Every row gives one point. Examples show where two turns around zero, p and q, send a point. Write where each new point lands after one turn and then the other. Backwards means that the second turn is done in reverse. Each puzzle has new turns, and all numbers are rounded.

Turn p:
[13, 13, -1] => [-16,   7,   5]
[  6, -76,   5] => [ 49,  21, -55]
[-6, 17, -3] => [-9, -9, 13]
[-30,   3, -15] => [  7, -33,   2]
[ 4, 21, 34] => [ 2, 20, 35]
[ 13,  21, -20] => [-31,  -6,  -1]
Turn q:
[ 12, -27,  21] => [ 14,  27, -19]
[ -5, -12, -11] => [  2, -10, -14]
[-27, -25,   9] => [ 35,  -7, -13]
[ 1, 47, 15] => [-11,   5,  48]
[ 17, -14,  22] => [ 5, 29, -8]
[  2,  31, -55] => [-44, -44,   7]
Where do these land?
q, then p: [-20,   3,  16] => [-5, 25,  0]
q, then p: [ -8, -18, -33] => [  7, -15, -35]
p, then q: [15,  1,  9] => [-3, -4, 17]
q, then p backwards: [-31, -28,  38] => [-19, -41,  33]
p, then q backwards: [ 49,   8, -32] => [ 53,  -9, -24]
p, then q: [-5, 34,  3] => [32, 11,  7]

Turn p:
[-29,   8,   2,  -6, -24, -12] => [-11,  -3,  -1, -22,   7,  32]
[ 11,  51, -43, -27, -32, -35] => [ 15, -58,  50, -12,   7,  35]
[ 12, -38,   3,  -7,  28,  29] => [-16,  18, -17,  34, -22, -27]
[-10, -10,  -5,  -7,  37, -14] => [ 4, 26, 12, 30,  3,  9]
[-18,  30,  16, -10,  37, -15] => [-4, 23, 27, 13, 42,  6]
[ 25,   2,  27, -14,  -8, -11] => [  6, -23, -20,  12,  24,  -6]
[ -2, -16,  -2,  46, -28,  -7] => [ 29,   8, -23, -36, -21,   2]
[ 13, -26,   2,  25, -11,  66] => [-24,   7, -26, -19, -39, -53]
Turn q:
[ -7, -16,  25, -27,  27, -17] => [-45,  -8, -14,  -1,  -2,  20]
[-25,   7,  -4,  -2,  -6,  24] => [  5,  -9,   2,   1,  31, -15]
[ 35,  24, -30,  40,  39,  26] => [38, 67, -3, -2, 14, 19]
[-32, -34,  36,   4, -31,  29] => [-22, -26,  -4, -35,  15, -51]
[ 15,  15,  37,  -3,   9, -19] => [ -4,  -9, -35, -12, -19,  21]
[ 29,   7, -21, -30,  -4, -29] => [ -1,   0,   4,  41, -33,  16]
[-16,  -2, -42,  17, -34, -14] => [ 29, -15,  49,   7,  -5, -10]
Where do these land?
p, then q: [-12,  29,   9, -33,  21,  50] => [-21, -41,   8, -33,  27,  33]
q, then p: [-17,  29, -11,  55,   9, -32] => [-31, -32, -18,  30,   6, -47]
p, then q backwards: [-12,  17,   4, -13, -35,  29] => [-25, -28,  34,  -2,   2, -11]
q, then p: [ -3,  -7,  38, -45, -19, -20] => [ -1,  18, -18, -13, -46,  37]
p, then q: [  2,   3, -20,  22,   1, -16] => [  4,   4, -23,   8, -20, -12]
p, then q backwards: [ -8, -46, -30,  33,   3,  24] => [ 63, -17,  10,  12, -12, -12]
p, then q: [ 20,  22,  23,  25,  -1, -21] => [-16,  30, -10,  17, -20,  24]
p, then q backwards: [  9, -38,  16,  -2,  -6,   3] => [ 25,  16,  22, -20,   0,   7]
p, then q: [ 21,  -8, -29, -41,  27, -18] => [ 14,  13,   1, -58,  -7, -18]

Turn p:
[ 24, -12, -15,  27,  -6,  24,  17,   7] => [ 21,  14,  -3,  -2, -16,  19,  18,  32]
[-17, -40, -35, -10,  -9,  24, -35, -30] => [-56, -29, -12, -16, -25,  13,  22,  20]
[-29,  13,   0,  33, -20, -10,  24,  14] => [  6,  37,  -1, -18,   7,  25, -31,  -1]
[  6,  30,   6, -35, -21, -16, -11, -36] => [ -8, -35,   8,  15, -14, -28, -41,  -6]
[ 12,  12,  36,  13,  46, -10, -39,  14] => [ -8,  13,  29,  30,  46, -27,  28,  -7]
[ -2,   5,   7,   6, -26, -22, -20,  29] => [  3,   1,  -2, -24,  36, -11, -18,  14]
[ -6,  16,  41, -50,   6,   7,  27, -19] => [ 12,  -4,   0,  10, -32, -43, -12, -49]
[ 37,  27, -20,   2,  46,  23,  22,  39] => [58, -6, 37, 12,  5, 23, 40, -8]
[-25, -51, -19,  15, -16, -20,  16, -19] => [-29,  10, -56,  -6,  -8,  30,  -6,   5]
Turn q:
[-20,  15, -41,  36,  29, -40,  -6,  39] => [ 59,   3,   1,  36, -23, -35, -10, -30]
[  0, -13,  -5,  -1,   5,  29, -34, -10] => [-23, -29, -11,  18,  11,   4, -18,   7]
[-18,  11, -32,  11, -20,  39, -18, -15] => [  5, -46, -22,  14,  -9,   5,   5,  33]
[-41, -26,  39, -12, -48,  10, -29, -33] => [-35, -11,  -8,  12, -12,  81,   6,   8]
[ 31,  21, -25,  24, -24, -43, -23, -10] => [ -7, -11,  37,  16, -51, -29,  18,  -6]
[  1, -35,  -4,  13,   9,   4,  44, -20] => [14, 20, 21,  9, 42,  6, 20, 24]
[20, 22, 34, 22, 27,  3, 35, 13] => [ 11,  49,   4, -23,   3, -22, -26,  20]
[ 24, -33, -11, -16, -24,  29,   4, -19] => [-37, -16,  -2,   3,  29,   1,  32,  20]
[  4,  -1,  12, -29,  22,  29,  32,  45] => [  6,  24, -45, -31,  36, -18,  -4, -11]
[ -4,  20,  35, -22,  -3, -41, -14,   1] => [ -9,  15,  16, -25, -30,  20, -13, -36]
[  3,  20,  -2, -26,  28, -20,  10,   8] => [ 17,   1,   9, -30,   5, -14, -11, -28]
Where do these land?
q, then p: [  3,  -7,  19, -32,  45,  12, -11,  16] => [-41, -31,  16,  25,   6,   1,  14, -14]
p, then q: [  9,  12, -14, -29, -27, -28,   9,  16] => [-31, -20,  13,  18,  22, -14,   1, -23]
p, then q backwards: [ 15, -23, -11, -11,  36, -29, -27,  34] => [ -7, -43, -37, -33,  -2,  19,  18,  -2]
q, then p backwards: [  4, -11,  24,  28, -47,  30,  29,  -5] => [ 14, -42,  -8,  54,  -7,  20,  -9,  -9]
p, then q: [-30,  13,  13,  27, -18,  34,  12, -28] => [ -6,  -8, -26, -18, -51,  25,  -2,   4]
p, then q: [ 36,  -8, -12, -19,  29, -24, -13, -11] => [ 12,  23,  15,  40,  27, -12,   7,  14]
q, then p: [ -8,  41, -13,  40,  -4, -25,  26,  -6] => [ 45,  -4,  -8,  -6,  14, -34, -20,  30]
q, then p: [ 23,  25, -41,  -4, -48,   3,  27,  21] => [ 46, -11, -48, -11,  -6,  22, -30, -14]
q, then p backwards: [-31,  -1, -32,  27,  15, -23,  34, -24] => [47, 35, -8, 11, 17, 11, 17, 29]
p, then q backwards: [ -9, -30,  48, -21,  16,  13, -42,  -6] => [ 65, -15, -20, -13, -14,   0,   0,  26]
p, then q: [-13, -11,  19,  -6,   4,  37, -44,  -7] => [ 29,  27,  -1, -18,  -6,  40,  11, -21]

Turn p:
[-15, -41,  12,  -5,  -5, -16, -20, -15,  18] => [-10,  17,  15, -15,   5, -16, -11, -19,  41]
[-15,  22, -13,  19,   8, -25,   8,  -1, -36] => [-20,   7, -30,   4, -11,  39,   1,  15,  -4]
[-12,  26,  -1, -13,   6, -17,  18,  43,   5] => [-11,  15,  -9,  16,   3,   4, -30,   0, -44]
[ 33,  31,  13, -20,  12,  64,  10,  -5,  15] => [ 48, -26,  15,  12,  29, -23,  32,  19, -34]
[ 13,  16, -27, -13,  18, -20,  11, -13,  -2] => [-14,  19,   0,  28, -16,   4,  22,  15,  -8]
[-22, -15,  24, -17, -20, -20,  -4, -11, -11] => [-14,   1, -15,   8,  18,  -6, -24,  -7,  34]
[-10,  16, -64, -12, -41, -22,  20,  21,  -4] => [-37, -21,  18,  37, -48,  15, -32,  18, -17]
[ 49,  -8,  11,  -7,   7,  31, -60, -12,  15] => [ 53,   4,   6, -28, -15, -51,  24,  18,  18]
[-24,  -8,  17,  45,   8,  24, -24,  -7,  17] => [  4,  -4,  14, -61,  19,  12,   4,   1,   7]
[  3, -19,  15,  45, -11, -16,  22,  -9,   7] => [-31, -16, -10, -26,  -1,   7,  16, -36,   4]
[ -1, -20,  14, -21,  17,  17,  21,  10, -24] => [ 30,   3,  -5,  25,  17,  16,  -3, -25,   2]
Turn q:
[11, 16,  1, 19, 52, 13, 12, 11,  5] => [-51,  14,  14,  13,  17,   7, -10, -16,  -9]
[ -6, -11,  18, -11, -26,  34,   9, -33,  41] => [ 14, -14, -50,  36,  -6, -32,   5,  -5,  -4]
[-17, -15, -20, -41,  14,  -8, -12,  -9,  24] => [  2, -28,  -9, -23,  14, -22,  23,  -1, -33]
[  9,  -6, -10,  12, -48,  13,  17,  27,  -4] => [ 40,  10,   7,  17,  17,  -6, -22,  16,  27]
[-40,   0, -10,  22, -11, -11, -23,  19,  -2] => [ -3,  17, -13, -31,   9,   5,   2,  40,  12]
[ 10,  -1,  14,  -3, -44, -28,  37,   9,   4] => [ 49,  17,  -2,  -7,  -9, -12, -31, -22,  11]
[-33,  31, -47,  10,  17, -17, -45,   7,   2] => [-34, -15,  -3, -54,  29,  12,  25,  24,  24]
[ -7,  -3,   2,  20,  13,  22,  24, -37, -29] => [ -3,  21, -16,  31,  -1,  38,  22, -15,  -5]
[ 13, -30,  11,  -4,  -4, -29,  12,   9, -25] => [ 27,   8,  23,  -8, -18,  18, -17,  -1, -23]
[ 63, -19,  28,  -2, -22,  -2, -20, -18,  12] => [ 12, -47,   5,  29, -45,  -1, -34,  -7,   3]
[-21,  25,  -9, -40,  40,  -3,   4,  20,  -7] => [-24,  13,  30, -25,  18, -23,  35, -15, -16]
[ 18,  13,  24,  15,  19,  15, -15,  -6, -20] => [-30,   4,  14,  21, -26,  14,   3,   0,  10]
Where do these land?
p, then q: [ -9,   8,  21,  -8,  14,  12, -18,  37,  24] => [-15, -15,  36, -17, -28,   8,  16,  -9,   6]
p, then q: [ 44,  23,  -9,  48, -14, -62, -16, -20,   1] => [ 66,  20, -16, -41,  45, -15,  22,  -3,  10]
p, then q backwards: [  5,  25, -22,  44, -33, -43,  -3,   0, -17] => [ -9,   2,  28,  24,  25, -16, -51, -32,  17]
q, then p: [-19,  -5,  -2, -11,  20,   5,  76, -14,  14] => [ -8,  10, -25,  12,  -4,  33,  57,  42,   7]
q, then p: [  4,   6, -15, -12,   9,  41, -11,   0,   3] => [-16,  12,   2, -14,   7,  23,   5, -32, -10]
p, then q: [ -6, -30, -15, -31,  -1,  12,   0,  13,  19] => [-16,  -3, -13,   2, -43,   1, -18,  -2,  12]
q, then p: [-12,  11,   2,  22, -13, -23, -36, -35,  -9] => [  6, -27,  47,  21,  -7, -10, -21,  -1,  -3]
p, then q backwards: [ -2, -27,  21,   2,  -2,  33,   2,   5,  -4] => [ 17,   6, -28, -15, -20, -16,  18,  -3,   0]
p, then q: [ -9, -14,   8, -16,  41,   9,  -1,  26, -16] => [-27, -19,  14,  23,  -7,  10,   7, -20,  31]
q, then p backwards: [  4,   4,  10, -38, -22,  16,   8, -13, -14] => [ 42, -16,  -6, -13,   8,  18,   4,  -8,   0]

Turn p:
[ 20,  -5, -25, -11,  29,  -6, -14,  -8,  31,  10, -18,  -2] => [-30,  14, -28,  20, -14,  -4,  -7,  14,   0,   8,  10, -29]
[-13,  14,   7, -38,   4,   9, -22, -25,  -1, -12, -13,   1] => [ 12,  23,  -9, -16, -10,  26,  -6, -13, -27,   4,   5, -24]
[  9,   8,   5, -25,   5, -19,   2, -23, -21,  -5, -45,   4] => [-20,  28,   9,  -1, -13,  17,   8,  -9, -35,  28, -19,  -4]
[ 0,  8, 33, 67, 22, 17, 20, 10, -8, 14, 30, -7] => [  1, -63,  27, -14,  23, -32,  21,  -7,  32,   9,   7,  -6]
[-39,  -1,   0, -39,  12,   0, -20,   9,  11,  -3, -38,  27] => [ -6,  21, -42,  -9,  -4,  16, -31, -39, -22,   4, -18,  -6]
[  3,   0,   7, -37,   1,  -8, -17, -10,  -2,  27,  17,   7] => [ -6,   8,   8,   3, -33,  26, -11, -18,   3, -14,  18,  -7]
[-16, -22, -10, -29,   6, -49,   4, -26,   7,  -8, -16,  31] => [ -9,  48,  -3,   1, -40, -13, -18, -16,  -3,   1, -37,  -5]
[-24, -21,  10, -40, -14, -28, -19, -17,  24, -10, -32, -28] => [-18,  42, -28, -45, -29,   7,  -8,   9, -27, -12,  -4,   5]
[-14,  11,  -9,  41, -11,  59,  48,  -9,  -6,  34,  21,  -1] => [ 22, -81,  24,  10,  19,   7, -15,  28,   5,  -8, -22,  -9]
[ 17, -24, -10,  52,  -7,  28,   0,  24, -34,  20,  21,  -8] => [  3, -51,  23,  30,  21, -33,   8,   7,  -5, -13,  24,  28]
[ 15,   6, -31,   6,   6, -21,  -9,  22, -19, -52,  42, -33] => [ 46,  24, -15,  18,  -2, -22,  51,  18,  18,   3,  27,  21]
[  4,  25,  13,  76, -40,  29,   4,  -1,   5,  16,  16,  20] => [ -1, -42,  42,   2,  65, -11,   7,   6,  17, -37, -15, -12]
[ 46, -20,  11,  17,  -7,  15,  15,  28,  -3, -51,  40,  -9] => [ 33,  12,  22,   5,  30, -28,   1,  29,  33,  25,  42,  29]
[ -6,  19,   0, -39,  -6, -24,   6,  25,  17,  21, -26,  -3] => [-30,  15, -29,  -4, -12,  43,  -2,  -7,  10,   2, -14,  17]
Turn q:
[  0,  -6,  35,  16, -25,  43, -10,  24, -31, -21,  -7,  18] => [-18,  18, -24,  28, -23,  12,  30, -20,  39,  10,   8,  27]
[-18, -46, -13,  15,   7,  35,   4,  -8,  -1, -11, -44,   2] => [ 11, -22, -12,   9, -42, -17, -19,   7,  13, -12,  -2,  51]
[ 36,  -1, -50, -15,  -9, -11,  28,  31,  -5,   4, -40,   4] => [ 35,  -8, -38, -31,  -8, -46, -11,   8,  10,  24,  20, -19]
[-14,   7,  10, -13,  -1, -34, -27,  19,   2,  23,   7, -16] => [-11,  -1,  11, -26,   8,  26,   9,   6, -14, -16,  32, -19]
[  4, -34,  23,  11,  30,  16,  34, -23, -38,   3,   6,  11] => [ 12,   3,   8, -11, -25,  17,  13,   3,   6,  25, -53,  37]
[ -6,  15, -20,  10, -26,  15,  -7,  15, -16,  33, -20,  17] => [-29, -14, -23,  -6,  -2, -10,  -1,  28,  29,  16,  20,  -4]
[  6, -10,  11, -28, -16,   3, -28, -29,  51,   2,  64, -31] => [ -7,   5,  60,  40,   8,  29, -36, -27, -33,   4,  13, -32]
[ 5,  6, 22, 48, 35, -1, -8, -7,  8, -1, -4, -9] => [-24, -15,  -8,   3, -12,  -3,  26,  -9, -32, -22, -32,   8]
[-12,  19,  18,  -1,  28,  -9,  -2,  25,  30,   7,  26,  11] => [-24,   3,  30, -21,  13,  -6,  15, -27,   2, -24,  -7, -20]
[-18,  -3,  47,   9, -16, -14,  28, -18,  12,  17,  26, -11] => [  2, -16,  19,  10,   2,  51,   5,  -5,  13, -12, -33, -24]
[  8,  59,  17, -39,  30, -10, -12,   1, -12, -12, -16,   3] => [ 13,  29,  20,  -2,  31, -26,  56,  22,  -7,  -9,  14, -10]
[ 13, -10, -30,   0,   8, -37,  10, -31, -18, -14, -34,  33] => [ 26,  29, -32, -20,   0, -20, -23,  42, -11,  -8, -23,  10]
[ -4,   5, -72, -12, -46,   5, -11,   1,  19, -31,  36, -33] => [ 11, -12, -13,  28,  50,  -9, -63, -28, -15,  23,  44,  -4]
Where do these land?
p, then q: [ -6, -33,  -2, -16,   7, -26,  12, -42,   6, -19,   4,   1] => [  7,   8, -22,   7,  13,  17,  18,  17,   6,  -4,  35, -38]
p, then q backwards: [ 13,   9, -14,   2, -26,  -4,  -4, -51,  13,   6, -19, -55] => [  8,  18,  24,  -1,  22, -41, -31, -25,  -7,  43, -26,   2]
p, then q: [ -6,  25,   4,   6,   7, -17,  -7, -31, -38, -31,  48,  49] => [ 22,  -5,  -8,  45, -18,   7,  34,  13, -35,   1, -41, -45]
q, then p: [-17,   8,   6, -19, -49,  -9,  19,  10,  -8,  25, -53, -19] => [  5,  -3, -22,  16,   8, -15, -22,  48,  39,  -8,  40,  25]
p, then q: [ 13,  35, -23,   8,  35,  23,   2,   3,  33,  28,  -1,  11] => [ -7, -58,   2,   2, -12,  -1, -23, -23, -25,  -5,   9,  21]
q, then p backwards: [ -3,  -4,   7,  62,  24,  11,  -3,   1,  11,  34, -21,  16] => [-26, -15,  -9,  21,   7, -29,  16,  -5,  14,  50, -27, -24]
p, then q: [ -4,  -1,  20, -25,  -7,  16, -44, -12,  20,  23,  -7, -33] => [ 10,  11,  22,  15,  35,  15,  -9, -23,   8,  29,  25,  31]
q, then p backwards: [ 28, -25, -10,   0, -20, -27,  -1,  -5,  12,  15,  21, -19] => [-10,   2,   5, -34,  18,  33,  -5, -28,   2,   4, -14,  10]
q, then p: [-14,  20,  -1,   8,  -1,   3,   3,  -8,  28, -18,  22,   1] => [ -1,   1,  -5, -18,   0, -28,  15,  -8, -11,  16,  -2, -22]
p, then q: [ 10,   4,  28,   4,  20, -22,  -9,  -6,   1, -21, -24,   2] => [  7, -16,  25, -11,  24,   9,  10,  30,   4,   0,  -4, -13]
p, then q: [-10, -25,  -2, -16,   6,  26, -57,  56, -14, -25, -11,  29] => [-37,  36,   5,  -3,  38, -14, -22,  24, -50,  23, -33,  20]
p, then q: [ -8, -18, -23, -14,   0, -23,  49,  37, -50,  -5,  43, -16] => [-20,  29, -36,   3, -41, -14, -30,   3,  37,   4, -32, -47]
q, then p backwards: [  5,   5,  10,  -2,   3,  49,  41,  46, -15, -11,   0,  34] => [ -7,   9,  22,  20,  39, -52,  20,  33,   3, -14,  26,  16]
